Each row of a before or after table is a point. One or more steps were done to the points. Then noise was added and the rows were shuffled. The steps act on columns, c1 being the first. Name the steps. A step turns or swaps two columns, mirrors them in a line or flattens them onto one, adds a multiple of one to another, or multiplies or shifts one. Angles are multiples of 10 degrees, from the lower column toward the higher: turns from -170 to 170, lines from 10 to 170 but not 90. Use the fewest steps. Two steps may share a column if one is a turn and the other turns, adds or multiplies; they go together, in the order done. Otherwise the lowest column goes first.
In the rows, 128 means zero.

Before (9 x 3):
[[132 137 114]
 [125 107 136]
 [131 110 165]
 [184 144  98]
 [156  80 179]
 [111 123 104]
 [122 130 175]
 [171  95 155]
 [132 160 137]]
After:
[[111 104 122]
 [155 180  80]
 [185  97 144]
 [122 175 130]
 [132 115 136]
 [125 136 108]
 [132 137 160]
 [171 154  95]
 [132 166 110]]
Steps: swap c2 and c3

Before (12 x 8):
[[121  96 153 132 135 138 164 133]
 [163 120 130 147 133  99 117 115]
 [133 134 108 169 148  74 161 138]
 [163 128  80 125 145 125 145 153]
 [114 117 133 107  81  67 139  87]
 [103 140  84 170 108 143 138  69]
 [126 135 154 172 142 116  92 158]
 [114  63 124 103 140 138 110 113]
 [166 122 104 114  81 109 156 141]
 [156  62  69 166 160 105  88  78]
 [ 97 116 158 116 107 145 133 109]
 [166 130 134 135 160  80 111 140]]
After (12 x 8):
[[166 139 135 147 150  79 111 129]
 [165 139 104 100  92 110 156 138]
 [114  92 124 124 123 138 111 185]
 [113  86 134  97  90  69 139 125]
 [ 97 107 158 114 110 145 133 132]
 [163 153  81 136 136 125 145 137]
 [103  77  85 136 137 142 137  96]
 [121 121 153 133 134 138 165 161]
 [163 113 130 140 139  98 117 130]
 [133 140 108 154 160  73 160 126]
 [157  58  68 160 166 105  88 171]
 [126 158 153 154 158 116  92 132]]
Steps: turn c2 and c8 by -70 degrees; flatten c4 and c5 onto the line at 50 degrees

Before (9 x 14):
[[157 159 145 139 143 150  96 111 163 130 142 134 146 139]
 [123 129 103 132 117 141 132 148 137 203 143 154 166 114]
 [146 133 120 148 120 144 139 108 115 134 142 163 139 142]
 [120 130 111 129 141 134 117 116 156 148  95  97 138  86]
 [126 157 103 133 140 149 136 144 164 122 116 140 175 143]
 [152 116 154 133 242 128 111  99 131 117 125 132 148 114]
 [165 127 133 104 121 138 128 151  12 173 125 129 137 112]
 [192 117 106  98 115  87 138 159  77 182 114 159 143 121]
 [142 119  94 120 136 143 119 139 164 130 158 137 148 140]]
After:
[[156 158 145 139 144 150  97 125 167 145 143 135 144 137]
 [127 156 103 130 141 151 137 125 165 109 117 143 173 145]
 [120 130 111 132 143 130 119 152 154 152  92  97 138  87]
 [191 118 108  99 117  90 142 221  77 128 112 158 142 123]
 [122 130 101 132 118 138 133 250 137 151 144 154 167 113]
 [144 135 119 149 121 146 137 132 118 151 142 163 140 141]
 [150 118 154 133 239 128 110  98 131 151 124 132 149 112]
 [162 130 135 104 117 137 130 203  12 130 125 128 140 109]
 [144 118  94 120 137 140 118 132 163 120 155 137 145 141]]
Steps: multiply c10 by 1.6; turn c8 and c10 by -70 degrees

Before (12 x 32):
[[150 161 150 153  99 147 169 171 148 144  97 104  96 145 131 154 105 110
  168 134 153 121  85  91 105 143 161 160 100 151 135  90]
 [121  74 151 131  99 131 102  87 182 187 117 173 146 140 154 115 101 139
  113 186 133  95 118 146 133 180 146 141 164 136 112 163]
 [108 113 146 115 176 113 114 158 189 136 147 166 148 131 149 145 159 131
   95 185 151 159 143 148 135 146  85 108 115 176  60 120]
 [172 158  87 103 102 109 120 129 133 154 132 124 175  94 105 130 153  57
  156 104 109 109 110 153 169 130 167 123 117  99 134 147]
 [119  94 120 104 140 109 165  87 159 191 151 112 104 144 137 130 108  94
  175 152 156 141 100 161 169 154  87 129 129 179 151 177]
 [ 92 144 177 116  88 116 129 114 162 117 136  90 144 150 125 142 138  88
  134 174 126 163  60  90 164 119 162 127 107 100  82 153]
 [170 146 104 136 134  80  95 121 115 118  96 176 108 147 148 133 110  70
  119 147  92 114 120 152 131 149 137 182 154 132 136 151]
 [128 143 125 155 155 147  88  96 115 124 141 156 176  81 139 154 117 116
  131 118 153 168 137  89 149 106 167 105 102 168  93  95]
 [116 163 120 105 134 117 101 130 127 111 107 141 159 126 135  97 140 124
  170 131  81  83 138 134 176 107 104 109 156 124  77 146]
 [ 89  76 165 136 155 118  88 165 146 107 118 135 159 134 148 106 179 123
  155 102 162 120 144  80 145 141 115 144 146 116  96  91]
 [159 123 175 170 114 144 111 112 103 177 156 147 122 121 167 139 125 122
  154 162  82  96 112 155 140 105 140 147 116 101 138 158]
 [163  93 127 147 139 128 148 161 104 111 110 159 168 137  81 148 169 126
  134 121  96  92 120 108 102 158 153 121  88 120 117 123]]
After (12 x 32):
[[116 164 120 105 135 117 145 130 126 111 109 141 180 127 134  97 140 124
  170 130  81  82 151 133 175 107 105 108 156 124  78 146]
 [108 112 147 115 178 112 146 158 190 136 147 167 129 131 149 145 158 131
   95 186 152 159 136 148 136 146  85 108 114 175  60 119]
 [120  74 151 131  99 131 127  87 183 188 117 175 157 140 153 115 100 139
  113 187 133  95 155 147 133 181 145 140 165 137 112 162]
 [ 91  76 165 136 156 119 156 165 147 107 118 135 169 134 147 106 179 123
  155 102 163 120 159  79 144 140 115 144 146 116  96  92]
 [ 92 144 177 115  88 115  65 114 160 117 137  89 135 150 126 142 137  88
  133 175 128 162 149  90 163 119 162 127 107 101  83 155]
 [163  93 127 147 139 128 114 161 104 111 108 159 187 137  81 147 171 125
  134 120  96  92 112 107 100 159 153 121  89 121 116 123]
 [152 159 150 154 100 146  74 171 148 142  96 104 128 143 130 153 105 109
  169 134 153 121 104  91 105 142 161 161 101 150 134  90]
 [127 143 125 154 155 146 152  96 116 122 140 156 165  81 139 153 118 117
  132 118 153 168 163  89 150 106 167 106 102 167  92  95]
 [119  96 120 104 140 110  88  86 159 191 149 112  81 144 135 130 108  95
  175 153 156 142 105 162 168 155  85 128 130 180 151 178]
 [160 123 174 171 115 143 119 112 101 178 156 146  95 123 167 139 124 121
  155 164  82  97 150 154 139 104 140 147 115 101 138 158]
 [172 159  87 103 100 110 114 128 132 155 133 125 170  93 106 130 154  58
  154 104 109 111 143 154 169 130 168 123 118 100 134 146]
 [169 147 105 136 134  81 132 120 116 118  97 176 140 147 148 133 109  71
  118 148  93 114 163 150 131 149 138 180 153 133 138 151]]
Steps: turn c7 and c23 by -110 degrees; add -1 times c11 to c13
